Every row gives one point. The points of each table are mixes of a few directions, plus a little noise. How many directions does each table use, and how many do they share? Where both have some left over, give the other angles between the two spaces (their principal angles), to ten degrees, smallest first.

First (4 x 2):
[[ -8  48]
 [ 10 -63]
 [  2 -11]
 [ -5  28]]
Second (6 x 2):
[[-38  22]
 [ 54 -33]
 [-38  22]
 [-27  14]
 [  9  -5]
 [ 39 -20]]
Directions: first 1, second 1, shared 0; angles 50

First (6 x 4):
[[-24  13 -35  11]
 [ -3   0  -2  -1]
 [ 67 -42  99 -32]
 [ -4   1  -5   0]
 [-21  11 -28   8]
 [-20  12 -28   8]]
Second (5 x 4):
[[-34  -4 -53  32]
 [ 15  38  28 -39]
 [ 37 -47  51  -1]
 [-11 -19 -21  24]
 [ -8  34  -7 -15]]
Directions: first 1, second 2, shared 1

First (8 x 9):
[[-15 -20  53  56   9  34 -23  10 -40]
 [-36 -16  62  70  22  43 -33   9 -48]
 [ 55 -17  10  -8 -21  -6  17  11   1]
 [-59  -6 -60 -49 -19  28   1 -32  21]
 [ 23  -9 -12 -22 -18  -1  14  -1   9]
 [ 40  -9 -10 -21 -20  -8  18   2   8]
 [-23  70 -34 -12  53 -73  -5   1  38]
 [ 17   8 -14 -17  -5 -16  11   0  13]]
Second (10 x 9):
[[   1  -19   15    3  -36   49    8    2  -24]
 [  22   -1  -21  -19   16  -43    4   -3   25]
 [  20   31   -2  -17  -32   12   23   12    1]
 [ -39  -24   22   32   11   30  -22   -7  -23]
 [  30   27  -19  -27   -4  -34   20    5   22]
 [   5   45  -16  -12   21  -47    5    4   22]
 [  26 -104  -39  -11   75  -96  -31  -32   43]
 [ -14    1   31   13  -51   79    9   10  -38]
 [ -32  -16   25   26  -11   48  -12    1  -29]
 [ -24   58    6   10   10   -3    1   10   -4]]
Directions: first 3, second 3, shared 2; angles 90

First (10 x 12):
[[  1  -4   5  28 -12 -53 -28 -23   8   9   5  34]
 [-16 -21  30   7 -13 -17  -3  16  15  10   3 -15]
 [-46   0 -27  14  16 -78 -37   1  26  12 -67  21]
 [ 11  17 -25 -23  21  48  18   0 -16 -11 -13 -13]
 [  4  28 -36 -20   1  10  15   9 -17 -25  14   9]
 [ -6  13 -20 -16   9  13  11  12  -5 -12  -8  -7]
 [ 11 -13  26   6 -11  11   3  -2   1   6  21  -7]
 [ 21 -10  21   6   2  33   2 -15  -4  11   9  -9]
 [-15  -4   3  10 -11 -38 -11   5  10   2   1  12]
 [ 35  -5  22 -13  -3  71  28  -3 -17  -2  38 -24]]
Second (11 x 12):
[[  35    8   -2  -12  -11    1   -4   -1    6  -42   29  -16]
 [ -18   -4    0    5    6    0    1    0   -3   20  -14    8]
 [ -27  -12   12   -5    9  -16  -23  -16   19   43    8   17]
 [ -24  -18   -6   21   33    8    6   23    5    4 -121  -43]
 [ -14   23  -23   24  -16   27   57   20  -64    7    8   40]
 [  22   -1    7  -13   -2   -7  -18   -7   22  -23   14  -17]
 [  29    3    2  -11   -6   -2   -6   -1   11  -32   19  -19]
 [   4    7   -4    0   -9    3    8   -2  -10   -5   25   13]
 [   9    1   -4    3    1    7    8    9   -8  -19  -20  -14]
 [ -33   -5    4    4    3   -7   -5  -10   -3   49   10   32]
 [  15   -4   11  -19   -7  -16  -27  -18   24   -5   43    0]]
Directions: first 4, second 3, shared 1; angles 50, 80

First (10 x 18):
[[  10  -83  -70  -28    1   52   10  -11   31    5   -4   45  -15   12
    -4   38   -4    4]
 [  -2   14   25   41   61  -23  -25  -47  -14   21   37  -31   59   29
   -12  -12    4   -5]
 [  -3   47   33   12    7  -29   -4   10  -16   -5    4  -25    9   -5
     1  -18    4    1]
 [  12  -44  -43  -21   25   25    3   -3   15    3   10   19    3   14
    -7   25    6    9]
 [  -4  -52  -21   20   -1   25   -7  -45   13   20    2   18   12   17
    -5    6  -11  -12]
 [   4   23   -7  -48  -61    2   27   70    4  -31  -35   14  -59  -39
    15    5    2   12]
 [   0   53   31   -9  -20  -25    7   36  -13  -17  -10  -18  -15  -19
     7  -15    4    4]
 [  11   37    6  -26    6  -18    9   44   -8  -18    1  -10  -10  -11
     2    2   12   15]
 [ -27  -72    4   82   -9   31  -26 -121   10   48    4   15   40   31
    -7  -16  -30  -39]
 [   3   78   35  -24  -13  -39   12   64  -20  -28   -9  -27  -20  -28
     8  -14   12   13]]
Second (8 x 18):
[[-14  -1  56  17 -18 -38  11  10  32   0  34 -41   0 -19  -7 -22 -25  48]
 [ 15   8 -22 -18 -16  17 -17  29 -44  20 -25  15  -3  -6 -18 -13  26 -15]
 [ 23 -26 -56 -47  36  27  17   8 -27 -13  -5  46   4 -54  18  14  22 -53]
 [-47   3  58  57 -33 -33  -1 -13  63  -9  23 -34 -24  11  -9 -19 -27  53]
 [ 14  21  42   1  -8 -27  -3  -1  -5  18  11 -48  28  38  -6   0 -22  39]
 [ 39  17 -64 -40  11  47 -23   8 -74  22 -51  37  13  35  -3  18  36 -53]
 [-35 -21  11  37  25 -12  22 -51  73 -40  27   5 -10   5  28  26 -31   5]
 [  4   0 -25 -10   0  16  -7   8 -19   3 -15  22  -7  -8  -3  -2  17 -22]]
Directions: first 3, second 4, shared 0; angles 50, 50, 60
